Each row of a before or after table is a point. One or more steps were done to the points. Then noise was added and the rows were shuffled. The steps act on how far a point lies along the listed directions, d1 being the first. What was done? A step turns or swaps two directions, mirrors them in a line or flattens them onto one, adds a multiple of one to another, or multiplies one. Angles are multiples of 10 degrees, from the lower direction toward the higher: turns from -170 to 170, lines from 10 to 170 but not 90. Use the fewest steps. Two steps may share a direction if one is a turn and the other turns, adds or multiplies; they go together, in the order done. Otherwise the lowest direction goes first.
In the rows, zero is written as 128.

Directions:
(1): [173  86]
(2): [86 83]
Before (13 x 2)
[[185 200]
 [157  64]
 [ 78  85]
 [171  73]
 [127 132]
 [ 91  98]
 [189 117]
 [147 109]
 [101 147]
 [ 92 138]
 [172  52]
 [ 79  84]
 [121 158]]
After (13 x 2)
[[120 196]
 [ 97 141]
 [127 174]
 [176  91]
 [ 97 147]
 [123 125]
 [155 128]
 [126 195]
 [117  37]
 [104 113]
 [213 149]
 [193 150]
 [195 135]]
Steps: mirror d1 and d2 in the line at 160 degrees

Directions:
(1): [ 97 182 190 122]
(2): [151 166  99  58]
(3): [ 76  79 140  79]
(4): [ 69 158  74 147]
Before (12 x 4)
[[166 106 117 209]
 [ 73 109 131 152]
 [123 113  83  94]
 [111  89 170 124]
 [ 85  88 145  71]
 [118  64 163  95]
 [ 83  89 119  60]
 [176  87 110  96]
 [195  27  92 110]
 [160  81 157  95]
 [146 137 202 127]
 [167  18  74  87]]
After (12 x 4)
[[106  24  46 135]
 [ 65  90 137  85]
 [121 112  81  93]
 [ 74  90 112  71]
 [ 78  90 113 163]
 [117  37  54 175]
 [147 100 170  90]
 [111  92  73 157]
 [ 97  90 165 136]
 [200 102 136 182]
 [ 89 142 173 173]
 [ 74  69 139 130]]
Steps: mirror d2 and d4 in the line at 30 degrees

Directions:
(1): [121 159 174  76  77  58 137  86]
(2): [183 150 203 120 160 123  88 187]
(3): [127  60 160 104 115 170  61  76]
(4): [ 70 182 169 124 191 168 141  87]
(5): [ 79 105 149 206 143  63  91 128]
(6): [135 150  64  83 183  88  66 115]
Before (14 x 8)
[[128 103 167 187  87  79 155 105]
 [184 133 181  65 159 187  91 129]
 [ 94 148 160 163 200  85  85 165]
 [118 124  70 147 137  74  61  82]
 [173 108 191  89 144 140 112 103]
 [ 51 137 164 128 172  92  63  83]
 [ 69 147 104 212 191  26 130 122]
 [104 136 177  90 122  36  42  79]
 [169 171 162  94 160 147 142 150]
 [122  71 243 118 111  86  64  87]
 [130  71 132 219 115 157 106 158]
 [ 97 132 146  98  75  85 106  92]
 [ 59  86 190 174 112 153  92  49]
 [113  52 173 143  90 134 126 111]]
After (14 x 8)
[[186  90 176  92 123 129 109 113]
 [ 90 137 151  96  83  90 108  86]
 [112 126 169  91 113  28  40  84]
 [101 137  78 144 150  84  66  71]
 [121 129 152 166 177  69  77 185]
 [210 109 160  66 129 170  87 147]
 [ 73 155 121 211 206  29 123 131]
 [ 78 138 185 126 173  85  45 112]
 [191 152 151  96 137 134 136 168]
 [115  69 122 220 112 161 117 144]
 [114 107 164 187  92  84 161  92]
 [103  55 170 145  92 139 132  99]
 [133  53 221 120  90  77  65  93]
 [ 72  99 220 171 127 154  78  66]]
Steps: turn d2 and d4 by -40 degrees

Directions:
(1): [166 152 128 226 197 142 142  78 111 160 106]
(2): [140 126 128 133 152 169 140 245 126 164  70]
(3): [154 166 162 189 102  99  67 164 196  74 130]
(4): [141  57 101 182  70 179 160 132 171 153 179]
Before (8 x 11)
[[146 167 141 210 184 153 128 111 105 157  87]
 [164 128 150 160  74  86 114  61 178  85 198]
 [128 142 137 145  95 102  81 122 162  83 145]
 [140 156 126 186 171 119 128   7  77 140 150]
 [ 93  83 112 106  73 117 152 140 145 127 151]
 [163 145 154 171 196 157 132 179 110 173  80]
 [120 101 121  42 173 129 172 141  66 165 101]
 [115 133 159 154 128 113  93 138 132  87 123]]
After (8 x 11)
[[165 128 156 141 131 125 107 240 168 118  94]
 [110 108 110 109  99 119 124  65 122 112 166]
 [103  87 131 146 112 138 132  95 117 115 157]
 [148 137 125 221 163 169 145 101 113 170 109]
 [ 85 133 130  68 116  84 127 147 114 113 110]
 [163  96 130 187 166 186 163 154 118 196 117]
 [160 194 154 228 166 101  81  68 123 105 127]
 [138 150 144  87 123  68 130  19 109  99 171]]
Steps: turn d2 and d3 by 40 degrees; turn d3 and d4 by 140 degrees

Directions:
(1): [ 92 123 119 102 133 159 159 194  43 197 130 179  91 210 115 132 182 146]
(2): [210 156 202 115 202 177 163 124 144 171 190 136  97  78  95 100 139 154]
Before (12 x 18)
[[ 14  98   8 175  30  42  66 114 132  38  54 119 166 178 185 178  74  76]
 [144 112 148 139 127 108 116  82 161 107 114 130 142  96 132 123  85 127]
 [134 111 109 119 128 118 139 117 109 141 131 148 105 148 131 123 148 126]
 [ 95 116 110  96 141 152 141 189  61 208 133 176  97 216 108 131 181 160]
 [106 129 125 128 138 140 152 149  91 159 120 168 103 157 146 139 162 117]
 [145 125 153 113 137 128 142 156  97 187 131 134  97 144  85 117 137 144]
 [130 139 150  98 156 131 149 150 101 162 150 121  96 148 112 132 138 118]
 [123 115  94 149 109 103 125 111 158  84  85 117 147 110 120 157 100 118]
 [103 109 149 100 149 181 143 173  78 187 158 167  91 181 109 143 159 136]
 [132 107 106 150 136 105 108 107 149  95 119 106 145 124 145 117  97 131]
 [147 140 161 130 144 154 136 118 164 112 133 115 142  81 122 130 105 132]
 [144 132 128 134 124 124 127 120 140 131 142 123 144 108 138 137 122 119]]
After (12 x 18)
[[120 122 115 129 111 118 123 131 120 136 129 132 145 136 141 142 129 122]
 [ 77 122 115 124 106 142 135 158 104 126  99 139 136 160 138 151 131 132]
 [208 148 187 107 208 168 142 123 157 180 189 135 102  90  88  99 141 168]
 [158 117 123 123 149 124 136 100 129 134 142 139 109 120 127 114 144 129]
 [155 129 158 112 143 130 141 149 107 187 138 127  97 131  84 114 136 144]
 [148 138 104 185 110  63  66  34 251   5 123  71 171  27 157 136  26  88]
 [116 101  88 149 124 103 108 117 135 102 109 112 142 145 150 119 102 124]
 [120 114  89 147 105 102 122 109 157  87  84 118 145 111 118 161  97 115]
 [164 124 191 110 184 194 149 136 131 177 190 146  94 111 100 126 143 137]
 [161 147 166 134 171 150 150 118 142 144 149 145 106  94 136 128 143 124]
 [135 144 158  98 161 138 153 147 106 159 154 116  97 141 110 130 135 118]
 [ 92  99 115 134  96 101 116 113 114 115  88 151 138 153 141 136 104 123]]
Steps: swap d1 and d2

Directions:
(1): [175  85  75 123 164 136 108 142  91 169 107 249  66 107 118 103 161 148
 128  97 151 177 170  75]
(2): [ 95 147 120 106 119 210  70 148 179 184 184 125 124 153 131 166 128  77
 170 195 198 118 173  80]
(3): [ 63 176 165 107  59 172 108 111 126 134  98 136  69 163 193  93 100 188
 115  44 139 106 110  81]
(4): [ 73  76 178 190 154 123  63 108 154 124 109 176 123 115 121 123  68  55
  79 148  96 159  52  92]
(5): [ 61 116 185 157 127 183 129 128  63 163 161 149  95 115  66 171 118 189
 115 150  86 146 179 211]
Before (12 x 24)
[[ 89 143 159 131 116 161 111 133 116 156 152 100 141 147  99 148 134 157
  135 164 123 129 161 182]
 [124 171 134  96  78 141 112 113 143 130 105 120 106 162 195  99 123 162
  136  81 161  94 127  80]
 [ 98 138 154 153 116 129 116 109 139 119 131 109 116 132 132 144  94 135
  117 122 107 102 113 126]
 [140 114  93 120 133 138 142 137 105 138 123 145 119 122 141 130 152 134
  151 129 155 140 157 111]
 [126 118 173 161 121 127 113 125 124 114  99 120 108 135 127 126  75 126
   95 121 107 124 105 145]
 [198 123  90 107 142 120 132 138 106 138  96 182 113 117 148  90 163 137
  128  74 162 152 139  92]
 [ 97 169 144 117 107 142  98 113 182 113 110 104 157 154 174 110  96 100
  134 123 158  99 108  85]
 [145 143 111 104 137 107 127 133 164 107 144  95 158 132 142 123 132 110
  136 133 125  81 104 129]
 [  7 133 202 163  88 194 114 113 103 148 160 125  86 134  89 167  78 167
  106 152  85 130 147 201]
 [125 141 119 117 120 136 114 115 163 128 109 127 128 146 152 131 119 117
  143 117 154 104  91 116]
 [154 150 112 114 121 127 140 132 162 118 140  85 157 154 166 121 140 111
  144 142 160  85 117 102]
 [120 178 134 118  84  90 137 123 139 111 105  84 138 149 158 122 139 126
  133 100 131 100 115 117]]
After (12 x 24)
[[126 152 107 115  88  90 120 110 205  80  96  89 142 153 194  88  94  75
  122 103 147  98  56  69]
 [108 135 146 124 137 133 130 130 124 123 157 107 139 124 109 143 124 148
  124 140  96  91 127 177]
 [ 71 169 166 137  88 141 114 128 121 145 139  99 122 145 120 158 127 133
  133 138 123 114 149 146]
 [118  99 119 144 137 135 137 126  88 134 114 162 110 113 128 131 135 141
  131 124 127 152 142 128]
 [164 144 127 119 115 136 111 140 163 124 116  93 126 153 151 128 103 100
  134 139 163 103 129 107]
 [124 152 128 131 112 123 122 114 160 116 132  93 126 140 150 138 108 124
  134 123 131  91 116 105]
 [127 132 143 138 122  95 113 119 145 111 100 103 159 143 140 101 122 121
  111 123 114 130  86 133]
 [ 74 157 176 122  82 178 103 112 109 153 124 140  85 152 157 128 108 185
  123  99 132 110 149 123]
 [ 89 175 163 119  97 141 138 110 124 111 108 102 141 143 150 116 106 174
  125  97 121 101 138 151]
 [102 131 167 151 124 143 153 122  96 126 143 109 128 136 121 139 122 172
  113 134  99 103 131 177]
 [141 112 129 128 146 177 107 143  83 177 133 201  94 111 105 131 149 146
  128 115 152 165 177 128]
 [112 142 134 122 116 144 133 115 127 132 115 130 115 139 131 139 123 158
  138 109 131 109 112 158]]
Steps: mirror d2 and d3 in the line at 80 degrees; turn d4 and d5 by -130 degrees; multiply d4 by 0.4

Directions:
(1): [107 164  53 135  87 132 187 182  85 146 205 121 147  97 148 113 121 102
 146 177  77 161 168 128 120  57 120 116  91 167  85 117 197  33 210 145
 161  63 136 101 162 177  18 150 125 107  75 150]
(2): [131  66  93 178 179 143 119  62 119 108  85 101 179 135 150 123 116  48
 186 132  62 160  62 126  94 155 209 157  84 128  57 100 115 129  19 130
  77  92 179 112 181 103  60 178 172 174 120 121]
(3): [153 101  70 107 123 178 134 138 135 122 148 169 130 116 152  61 108 193
  95  77 209 122  76  95  70 159 194 108  91  92  97 143 132 131  73 132
 215  92  90  84  85 182 157 249  75  69 123 185]
Before (9 x 48)
[[129 142 124 127 113 124 133 145 118 135 149 133 123 121 126 123 125 136
  124 140 121 132 154 132 143 115 104 127 132 134 135 126 139 114 159 129
  128 132 118 130 126 132 118 112 122 122 118 129]
 [119 133 142 126 125 124 126 126 126 125 118 119 124 133 129 147 134 118
  131 136 117 125 138 142 131 123 118 134 135 137 136 125 122 126 136 127
  114 132 131 136 122 125 132 109 130 140 131 118]
 [126 143 134 126 122 125 122 134 124 132 132 121 129 120 123 142 129 108
  138 142 104 136 145 137 142 111 116 135 130 130 130 119 129 127 144 130
  104 136 129 136 134 121 113  97 138 141 131 120]
 [124 136 136 122 115 122 122 130 131 132 125 124 121 128 125 131 130 137
  116 127 132 129 138 132 132 127 120 123 134 129 133 136 129 129 137 124
  131 135 125 132 123 128 139 125 125 121 132 127]
 [137 129  91 120 122 147 130 138 130 133 143 144 134 125 138  99 121 150
  123 118 152 135 109 115 106 130 150 111 108 121 108 127 140 115 121 130
  155 108 114 115 115 149 127 172 114 108 109 147]
 [122 148 142 114 110 116 130 154 133 143 139 136 111 129 121 132 128 154
  105 124 143 118 150 130 143 116 102 118 141 129 154 136 128 125 169 126
  143 146 116 137 120 121 148 111 118 116 133 125]
 [129 136 119 116 110 141 139 134 132 130 143 133 122 126 125 112 120 150
  114 114 150 121 133 123 117 124 133 116 130 123 141 140 136 119 133 129
  150 123 115 123 116 141 136 141 106 105 123 141]
 [123 139  87 127 123 133 149 149 116 123 155 130 134 112 135 121 122 119
  139 141 105 146 132 115 117 102 137 121 109 135 106 124 154 101 143 143
  143  96 133 111 141 151  91 146 134 123 109 138]
 [130 134 132 120 121 139 131 133 135 132 130 144 111 131 127 120 127 162
  113 124 152 118 140 125 130 129 123 122 131 110 148 138 124 144 140 126
  142 143 117 137 113 136 161 120 111 107 137 136]]
After (9 x 48)
[[127 131 134 121 118 127 119 126 134 130 121 127 121 129 127 126 129 143
  114 120 140 128 129 129 126 135 128 123 132 123 131 137 125 135 125 123
  135 135 122 129 119 130 146 136 121 119 134 131]
 [129 126  71 137 126 146 142 133 116 133 149 130 152 121 145 103 119 114
  147 138 111 153 109 119 103 115 160 118  92 136  83 115 154  91 120 134
  138  87 135 110 143 148  77 175 132 123  95 144]
 [129 136 125 112 113 131 130 151 134 140 140 145 115 127 129 114 122 166
  101 110 160 118 131 121 125 127 126 115 128 119 141 138 127 127 145 127
  162 135 110 124 113 133 152 147 107 104 132 139]
 [122 135 146 119 122 126 124 131 130 125 119 125 118 133 127 143 134 133
  121 129 133 119 139 140 131 127 115 130 139 132 144 130 119 131 139 126
  124 137 122 136 112 129 148 111 121 132 135 121]
 [138 113 134 124 138 147 118 112 144 125 110 146 116 137 129 114 124 163
  114 107 163 115 115 120 118 152 146 126 127  97 142 137 108 164  98 123
  138 146 119 134 109 129 177 139 112 111 146 138]
 [129 126 102 126 117 147 143 126 127 127 142 129 134 124 132 106 116 134
  126 116 136 130 121 121 107 125 152 119 116 125 121 134 140 110 116 131
  147 108 124 115 127 143 114 159 112 109 116 144]
 [125 156 126 117 108 127 131 153 121 137 151 128 123 114 124 135 128 124
  127 143 116 135 157 134 141 100 107 127 130 132 133 123 140 115 168 132
  124 131 119 131 126 136 113 102 125 126 125 129]
 [106 165  37 135  95 132 191 185  84 136 207 121 150  91 148 116 118  92
  157 180  60 171 163 118 115  50 128 115  84 166  76 114 203  33 203 155
  158  51 143  95 171 180   8 153 138 114  71 148]
 [127 149  93 125 100 133 151 162 107 139 175 137 129 110 135 109 120 138
  124 147 119 141 158 127 132  99 111 120 116 140 118 125 160  86 175 135
  151 108 114 116 129 155  90 136 113 107 102 144]]
Steps: multiply d1 by 3; turn d2 and d3 by -50 degrees
